Each row is a point. Two turns around zero, p and q, are shown by what they do to some points. Write where each new point lands after one turn and then the other. Backwards means that the second turn is done in reverse. Each puzzle has new turns, and all numbers are rounded.
In the rows, zero is written as 128.

Turn p:
[ 99 132 120] -> [102 143 134]
[106 121 190] -> [152 152 185]
[177 112 147] -> [173  96 126]
[149 178 114] -> [144 154  81]
[109  96  69] -> [ 69  93 114]
Turn q:
[127 137 106] -> [123 150 122]
[166 109 102] -> [169 155 137]
[151 166 187] -> [101  96 189]
[ 68 100 116] -> [119 111  64]
Where do these land?
p, then q: [139 167  96] -> [119 175 110]
q, then p: [185 128 150] -> [184 128 153]
q, then p: [ 93 121  92] -> [ 95 134  90]
p, then q: [ 96  96 174] -> [116  73 159]

Turn p:
[133 161 137] -> [114 156 142]
[ 71  91 122] -> [101  79  88]
[162 110 106] -> [172 130 125]
[173 169 179] -> [124 162 200]
[101 109  95] -> [129 114  84]
Turn q:
[160  57  77] -> [ 50  77 134]
[107 101 140] -> [110 146 154]
[141 155 151] -> [165 123 129]
[132 161 163] -> [175 135 134]
[ 99 166 110] -> [139 160  90]
Where do these land?
p, then q: [126 144 167] -> [144 158 153]
q, then p: [ 54 124  91] -> [ 77 183  92]
p, then q: [169 110 151] -> [150 102 165]
p, then q: [163 134 103] -> [153  97 111]

Turn p:
[140 116 135 181] -> [132  92 170 120]
[156 155 135 166] -> [171 105 153 124]
[ 45 130 164  67] -> [ 83 223 114 103]
[167 111 115 105] -> [129  98  88 130]
[132 128  92 120] -> [126 122 114 162]
Turn q:
[174 168 111 146] -> [148 129 129 191]
[ 73 174  98 156] -> [141 166  56 130]
[119 131 117  95] -> [156 134 135 108]
[179  66 116 122] -> [124  55 165 129]
[ 88 135 135 119] -> [127 154 112  99]
[136  94 191 129] -> [ 73 129 172 112]
Where do these land?
p, then q: [146 103 166 111] -> [164 122 139  93]
p, then q: [163 225 164 104] -> [183 109 182 206]
p, then q: [120 107 101 168] -> [ 77 127 124 112]
p, then q: [128 120 121 133] -> [119 126 123 122]
q, then p backwards: [ 55  97  93 161] -> [171  90 159  62]
q, then p: [162 129 129  80] -> [145 110 120  75]
p, then q backwards: [122 116 123 140] -> [139 118 139 132]

Turn p:
[118 167 142 117 163  74] -> [115 160 153 133 184  95]
[130 135  94 115  78 161] -> [145 147 112 107  96 179]
[155 134 158 126 117  99] -> [163 132 154 128 135 102]
[101  94 110 147 141 124] -> [100 123  92 139 114 110]
[165 142 141 131 172  97] -> [130 109 150 107 172  91]
[105 106 127 168 123 177] -> [121  92  90 161 108 156]
[123 118 125  93 102 164] -> [122 132 145 122  87 163]
Turn q:
[118  89 119 148 138 121] -> [117  99 139 107 132 155]
[ 93 101 168  94 105 118] -> [ 85 148 115  85  97 115]
[133 113 115 136 115 159] -> [155 136 141 111 125 146]
[129 114 149 135 170 149] -> [115 126 163 113 162 118]
[185 102 133 116 150 147] -> [161 102 168 111 131  92]
[106 193  97 112 112  99] -> [130 147  62 176 133 127]
[131 184 114 156 106 104] -> [132 138 108 193 117 144]
Where do these land?
p, then q backwards: [166 117 130 152 132 100] -> [156 121 111  89 145 134]
q, then p: [114 119 132  31 161 122] -> [ 85 193 134  78 141  83]
q, then p: [129 119 107 160 147 167] -> [121  81 160 127 138 136]
q, then p backwards: [125 129 111 135 110  98] -> [117 110 124 147 120 154]
p, then q: [138 126 108 154 111 189] -> [179 133 142  84 127 149]
q, then p: [123 104 138 157 121 117] -> [126 121 134 154 101 143]
p, then q backwards: [107 179 146 150 113  94] -> [127 184 112 135 148 166]
q, then p backwards: [121 130 154  84 127 138] -> [130 111 105 116 133  86]

Turn p:
[ 99 141 161 171  74 154] -> [129 124 126 188  67 142]
[141  42 129 123 133 125] -> [ 67 102 125  77 117 149]
[176 112 102 144 156  80] -> [125  72 128 105 182 125]
[ 71 128 107 119 142 151] -> [104 175 106 137 120  95]
[127 221 108 121  62 153] -> [218 140 145 169  84  83]
[153 133 130 101 149  73] -> [133 116 168 109 180 130]
[154 131 149 128 135 108] -> [137 113 144 126 147 153]
[102 116 139 118 173 180] -> [112 182  82 115 127 147]
Turn q:
[113  39 145  68  89 132] -> [ 85  27 152 129 150 148]
[112  74 123 153 119 140] -> [114  85 118 151  90 126]
[ 84 108 146 112 138 160] -> [114 106 109 146 129 180]
[109 121  78 134  98 163] -> [107 110  88  88  94 130]
[148 199 182 158 119  89] -> [123 214 182 144 136 116]
[124 168 118 155 145  91] -> [132 179 114 143 136  96]
[159 134 125 129 147 152] -> [168 129 134 114 119 135]
[176 183 108 116 169  97] -> [183 175 128 109 169  92]
Where do these land?
q, then p backwards: [104  98 196 106 174 137] -> [142 161 193 173 135  94]
p, then q backwards: [129  99  77  97 111 122] -> [160 127  90 129  83 113]
p, then q: [139 158  99 119 155  94] -> [170 130 130 159 155 110]
p, then q: [200 156 110 115 109 137] -> [165  80 174 103 142 111]
p, then q: [159  84 108 188 129 113] -> [115  59  89 148 114 122]
q, then p: [ 46 111 137 132  53 138] -> [ 73 185 116 167  76  80]
q, then p: [112 127 162 139 125 124] -> [127 133 112 159 114 140]
q, then p: [136 191 135 128 168 160] -> [206 137 109 114 133 129]

Turn p:
[121 169 101 155 116 122 112 172] -> [ 76  98 113 154 136 108 115 108]
[172 143 165 121  76 163 151 102] -> [125 177 148 103  64 107 101 126]
[175 118 173 130  96 151 141 115] -> [146 153 145 115  67 108 107 145]
[142 131 113 153 158 105 104 127] -> [113  90 117 133 129 155 132 151]
[ 91  95  91 100 184 177 119 126] -> [150 120 181 145 170 158 186 103]
[127 151 115 111 131  74 123 135] -> [105 131  76 128 147 131 138 144]
[124  94 154 150  95 150 146  89] -> [165 148 162 104 118 129  81 131]
[ 96 138 129 136 173  88 120 182] -> [135  74  80 151 159 116 154 117]
[162  94 129 115  88 137 177 100] -> [139 173 161  86 119  99 114 163]
[119 176 134 136 131 114 138 119] -> [107 123  96 105 120 135 122 102]
[ 79 100 105 101 159 127  77 140] -> [148 123 130 184 178 163 156 119]
Turn q:
[100 115 110 136  92 114 110 161] -> [104  97 163 125 163 125 132 112]
[133 137 183 112 104 103  70 143] -> [116 133 124 185 157 146  89  83]
[145 105 105 171 164 130 152 134] -> [168 106 116  88 111 104 147 124]
[100 154 172 125 142 138 148 142] -> [137 147 156 145  92 162 132 111]
[107 119 193 126  84 137 107  80] -> [ 73 134  90 175 118 166 143  96]
[142 143  93 174 159 149 113 155] -> [177  97 128  82 140 145 115 134]
[115 125 105 103 163 151 144 134] -> [130 127 147 108  94 119 111 161]
[141 123 104 102  76 136 148 145] -> [113 117 149 154 158 113 154 169]
[156 131  94 119 115  88 150  31] -> [ 94 192  62 100 149  91 159 151]
[141 128 122 111 180 133 139 155] -> [166 131 145 121  99 108  99 141]
Where do these land?
p, then q: [163 158  96 160 165  86 120 128] -> [ 93  79 175 116 101 106 129 142]
q, then p: [111 116  92 124 133 123 171 108] -> [132 153  91 120 145  90 140 119]
p, then q: [128 136 161 112 136  86 122 121] -> [139 117 135 108 157 116 129 169]
p, then q: [147  77 153 138 101 187 124 108] -> [150 133 103 196 152 160 128  98]
q, then p: [139 159 147 120 100 129 103 101] -> [105  97 152 128 133 146 137  94]
q, then p backwards: [104  89 135 163 110 143 109 134] -> [119 162 118 160 168 134 127 144]
p, then q: [136 151 120 151 136 100 152 169] -> [100 123 147 105 129  79 126 114]
q, then p backwards: [114 109 149  68  85 110  78 164] -> [106 126  78 166  82 149  82 167]
p, then q: [111 156  98 115 184 187 174 119] -> [ 95 177 111 157  58 114 160 144]
